Each row is a point. Each copy is the shape, with its points in the same order, turned, moved and blurred by noise. Is it also mirrored, or only turned?

Shape (8 x 2):
[[-0.13 -1.13]
 [ 0.00  0.63]
 [ 0.40 -0.03]
 [ 0.17 -0.44]
 [-0.36  0.19]
 [-0.44  0.27]
 [-0.22 -0.29]
 [ 0.28  0.30]]
Copy 1 (8 x 2):
[[-1.19 -0.21]
 [ 0.55  0.25]
 [ 0.08 -0.45]
 [-0.44 -0.25]
 [-0.07  0.46]
 [ 0.03  0.53]
 [-0.36  0.08]
 [ 0.33 -0.18]]
Copy 1 is: only turned
Copy 2 (8 x 2):
[[ 0.10 -1.18]
 [-0.39  0.53]
 [-0.66 -0.18]
 [-0.35 -0.55]
 [ 0.05  0.16]
 [ 0.12  0.26]
 [ 0.03 -0.35]
 [-0.59  0.12]]
Copy 2 is: mirrored
Copy 3 (8 x 2):
[[-1.07  0.03]
 [ 0.63  0.05]
 [ 0.11 -0.40]
 [-0.39 -0.22]
 [ 0.17  0.27]
 [ 0.27  0.45]
 [-0.36  0.15]
 [ 0.34 -0.25]]
Copy 3 is: only turned
Copy 4 (8 x 2):
[[ 0.01 -1.09]
 [ 0.18  0.67]
 [-0.31  0.08]
 [-0.15 -0.35]
 [ 0.48  0.19]
 [ 0.57  0.24]
 [ 0.26 -0.26]
 [-0.12  0.39]]
Copy 4 is: mirrored

Shape (6 x 3):
[[-0.40 -0.26 -0.12]
 [-0.51  0.14  0.19]
 [-0.04  0.16  0.40]
 [-0.01  0.61 -0.58]
 [ 0.68  0.25  0.19]
 [ 0.74 -0.28 -0.59]]
Copy 1 (6 x 3):
[[-0.25  0.22  0.01]
 [-0.51 -0.28  0.10]
 [-0.12 -0.53  0.10]
 [-0.40 -0.33 -0.94]
 [ 0.50 -0.76 -0.37]
 [ 0.71  0.15 -0.76]]
Copy 1 is: mirrored
Copy 2 (6 x 3):
[[ 0.44 -0.08  0.26]
 [ 0.48  0.42  0.10]
 [-0.04  0.45  0.24]
 [-0.04 -0.08 -0.69]
 [-0.73  0.21  0.13]
 [-0.60 -0.72  0.14]]
Copy 2 is: mirrored

Shape (9 x 6):
[[ 0.54  0.78 -0.60  0.93  0.43 -0.33]
 [-0.30  0.99 -0.61  0.58  0.50  0.06]
 [-0.08 -0.23  0.03  0.23 -0.28 -0.30]
 [ 0.01 -0.25 -0.22 -0.06 -0.27  0.31]
 [ 0.47  0.54  0.36 -0.65 -0.19  0.54]
 [ 0.27  0.52  0.22 -0.10 -0.43  0.25]
 [-0.36 -0.34 -0.07 -0.20  0.21 -0.25]
 [-0.52 -0.56  0.26  0.32  0.15 -0.05]
 [-0.54  0.36 -0.48  0.39  0.26 -0.42]]
Copy 1 (9 x 6):
[[-1.17  0.68 -0.51 -0.15 -0.40 -0.51]
 [-1.43  0.22  0.29  0.02 -0.37 -0.22]
 [ 0.06 -0.09 -0.07 -0.18  0.18 -0.17]
 [ 0.22  0.26  0.40 -0.06 -0.11  0.03]
 [-0.03  0.38  0.30 -0.61 -0.46  1.02]
 [-0.19  0.35  0.25 -0.77 -0.16  0.42]
 [ 0.02 -0.34  0.03  0.39 -0.03  0.13]
 [ 0.00 -0.16  0.12  0.38  0.63  0.01]
 [-0.86 -0.31  0.10  0.13 -0.16 -0.39]]
Copy 1 is: only turned
Copy 2 (9 x 6):
[[ 0.22 -0.48 -0.49  0.11  1.37  0.50]
 [-0.11  0.33 -0.11  0.35  1.22  0.63]
 [ 0.05 -0.17 -0.49  0.01 -0.20  0.22]
 [ 0.37  0.03 -0.18  0.34 -0.14 -0.20]
 [-0.45 -0.29 -0.07  1.01  0.21 -0.80]
 [-0.21 -0.18 -0.52  0.81  0.21 -0.30]
 [-0.12  0.01  0.14 -0.12 -0.24  0.19]
 [-0.08  0.36 -0.31 -0.50 -0.27  0.02]
 [-0.09  0.20 -0.12  0.01  0.45  0.84]]
Copy 2 is: mirrored
